Every row gives one point. The window is the flat piece filled in between its corners: a triangle in 3 columns, a solid with four corners in 4, and so on. A path goes straight from each point to the next, and from the last back to the first. List the points from which the path goes on through the window.

Window (3 x 3):
[[ 34  24 -13]
 [-20  71  -1]
 [ -3 -58  18]]
Path:
(1): [-36  36 -40]
(2): [-59   1 -23]
(3): [35 26 31]
(4): [27 72 10]
(5): [-52  87 -25]
(6): [ 33 -28 -42]
(7): [-11 -17  47]
(8): [ 0 88 34]
Through the window after points: 2, 6, 8

Window:
[[ 87  -5 -38 -28]
 [ 76 -26  12 -11]
 [-82  18  30 -34]
 [-33  44   8  24]]
Path:
(1): [ 55   3  78 -48]
(2): [ 68  -6 -68  33]
(3): [-40 -13 -17  -1]
(4): [ 11  29  31 -28]
(5): [-26  31  37 -77]
(6): [-15  -6   3  29]
(7): [ -9  14 -21  18]
(8): [ 23  78  23 -37]
(9): [37 36 13  1]
(10): [-25 -57  -3  10]
(11): [ 58 -34  -7 -10]
(12): [ 89  30  61 -18]
(13): [ -3  35  64 -50]
(14): [-27 -13   1  11]
(15): [ 80 -89   3  29]
(16): [ 68  23 -26 -39]
Through the window after points: 3, 5, 9, 11, 15

Window (6 x 6):
[[ 23 118 -18 -27  58 -20]
 [-49  43 -44  -1 -55  13]
 [ 19 -30  44  34  -8 -22]
 [-17  11  13 -43  -2  62]
 [ 46 -64  38 -90 -12  38]
 [-95 -59 -54 -13   8  12]]
Path:
(1): [-21  36  80 -15  13 -25]
(2): [-51 -50  -6 -39 -33   0]
(3): [-13 -68 -26  -7  25 101]
(4): [-45  33 -81  52  36  73]
(5): [-33 -17   4 -64 -24 -25]
(6): [-37 -18  20 -31 -35   2]
(7): [ -4 -39 -18  28 -27  32]
(8): [ 26  -1 -50 -19  32  87]
(9): [-34 102  -7 -48  22 -49]
(10): [-74  18  35 -31  31 -11]
(11): [ -3 -22 -49 -18 -19  12]
(12): [ 55 -14 -26 -16  37  16]
(13): [-56   3  27 -36   3  24]
(14): [-46  23   2 -36 -14 -60]
(15): [-25  21 -59   8   8  70]
(16): [ -1  -5 -68  23   5  20]
Through the window after points: 4, 14

Window, 8 rows:
[[  -5 -117   14   16   80   -3   39  -77]
 [ -69  -44   72  -49  -40  -13    8   -8]
 [ -51  -47  -42  -39  -59  -32   11  -33]
 [  79   24  -20   10   14   16  -43   -4]
 [  22  -20    0  -14    1   -8   47   18]
 [  78  -11  -30  -56    2   -7  -42   60]
 [  39    7  -44   46   10   74  -70   72]
 [  26    0    9  -36   58   94   -2  -20]]
Path:
(1): [ -3 -20 -11   2  54   7 -15  -9]
(2): [  1  25 -14 -52  33 -31 -15  34]
(3): [ 30 -55  20  -5 -44 107  -1 -15]
(4): [ 64 -75  15 -16  -4  65  -8 -41]
(5): [ 25  14 -44   5  27 -24   7  26]
(6): [-18  10  36 -51  28 -15  19  13]
(7): [ 66 -93 -54 -23 -41  19 -21 -29]
(8): [ 39 -63  38 -22 -49  39 -14 -26]
Through the window after points: none

Window, 9 rows:
[[  18   28   34   35    0   13   21    4   71]
 [ -16   -4  -20  -21   -6    7   46   49   89]
 [   5   24   60   27    7  -60   10  -63  -50]
 [ -42    1  -32   17   -2   28  -23  -22  -12]
 [  44  -63  -18  -22   58    0  -19  -46   45]
 [  28  -57  -34   23   20  -71  -30  -48   35]
 [ -55  -23    7   12 -103   52  -59   -2  -15]
 [  53   34   -4    1   15  -28   15  -30    1]
 [  15  -14   27   17  -21  -25   -7 -121   18]]
Path:
(1): [  9 -19  12  30  -6   9  47 -44  17]
(2): [-63 -73  62  17 -69  46  62 -54 -17]
(3): [ 15  34 -16   2  12   2 -37   0  30]
(4): [  2  -1  -2   6  25 -31 -34 -26  53]
(5): [ 28 -51 -19   7 -25 -23  36 -12  32]
(6): [ 39  -3 -11  27 -32 -29  31  -2 -10]
(7): [-46  11  39 -11  46   9 -31 -27  45]
(8): [ 19 -17  -9 -13   9 -97 -92 -74  31]
Through the window after points: 8

Window, 11 rows:
[[  34  -36   -8    4  -23   55  -69  -37   21   11  -80]
 [  34   13   -9  104   44   18   94   16   11  -26   41]
 [ -72   -6  -75  -23  -48  -38  -59   18   -7  -17   -3]
 [  51   39    8   70   91  -46   26   38  -28  -52   57]
 [ -32   15  -88  -11  -14  -55  -63   34   27   67  -67]
 [ -34  -35   48   -6  -30  -32  -12  -44  -32   25  -23]
 [  34   68  -25  -12   37  -34   51   35   -9   -6   90]
 [ -29   18   11   23  -33   23  -55   32  -27   36  -18]
 [ -26    0   32   39  -35    4  -80 -107  -20   41   10]
 [  13   29   41   43   52    0    0   18   71  -20   29]
 [ -78   39 -102  -31   43    9   -7   36   -8    8  -72]]
Path:
(1): [ 21  69 -33  42 -52  18 -16  41 -13 -33 -32]
(2): [-12 -10 -23   8  44 -27  -4  16  22  24  -2]
(3): [-51 -49 -40 -10  76  53 -36  -8  44  26  28]
(4): [ 46  75   5  45 -45 -69  16  60 -35 -23 -54]
(5): [ -7  76 -35  33 -37  -5 -11 -54 -11 -38 -57]
(6): [-13 -18   0  11  64 -18 -18  67  61  37  28]
(7): [-30 -27  -7  46  11  44 -44 -15   2  46  18]
(8): [-11  11  -6  17 -23 -19 -42 -27  -5   7 -52]
Through the window after points: 5

Window (12 x 12):
[[ -36  -42   57  -35   -1   60  -18   61  -65   45  -77  -62]
 [  10  -45  -21   12   -6   -1   15   23  -30  -32   -6   26]
 [ -29  -10  -40  -11    3   27  -19   22  -30  -37   56    5]
 [ -61   37  -56  -16  -38   27   22  -42  -18   36  -87  -48]
 [  19  -52  -11   35   16   33    4  -24    8  -20   17  -26]
 [  18   35    8    6  -24   27   20    2  -54  -51   -8  -19]
 [  -4   15  -31   17   40   53   -1   13   18  -36    1   39]
 [  21   27   -7  -23   28  -29  -32   24   30  -25  -18  -41]
 [  37  -53  -21  -68  109  -32   42 -121   20   47  -11   52]
 [  32    3  -51   -9   -6   34    6   50  -44   12   35    5]
 [  24  -10  -17  -20  -47   25  -58   20  -31   13   25   19]
 [  10  -24  -44   45   43    4  -28  -29  -40   -7   17   17]]
Path:
(1): [ -2 -10 -57 -16   7  23 -14 -27 -22 -45  19 -10]
(2): [ 11 -39 -57  12   2  24 -48  34 -49 -58  -1 -31]
(3): [-37  33  37 -12 -16  34  31   9  -4  47   8  14]
(4): [-30  18 -22  -4  -7   5   1 -18 -38  17  14   0]
(5): [ 24 -45 -73  32  41  43 -22 -19   1 -32 -76 -27]
(6): [ 22 -23 -44   0  33  25 -13 -17 -42 -37 -10   1]
(7): [-18  20  33  -5 -13   3  21  -1  17  66 -20  -2]
(8): [-14  43   7  31  28 -32  14 -10 -13   5  34   8]
(9): [ 40 -66 -30 -22 -11  70 -29  28 -50 -42 -29  -6]
(10): [ 14 -47 -33 -13  25  29 -11 -21  -9 -21 -14 -22]
(11): [  0 -10  37  18  11  15  27   3 -21  32   4   5]
(12): [ 24 -10  18  27  22 -20  13  31   6  39  -2  38]
Through the window after points: 4, 10
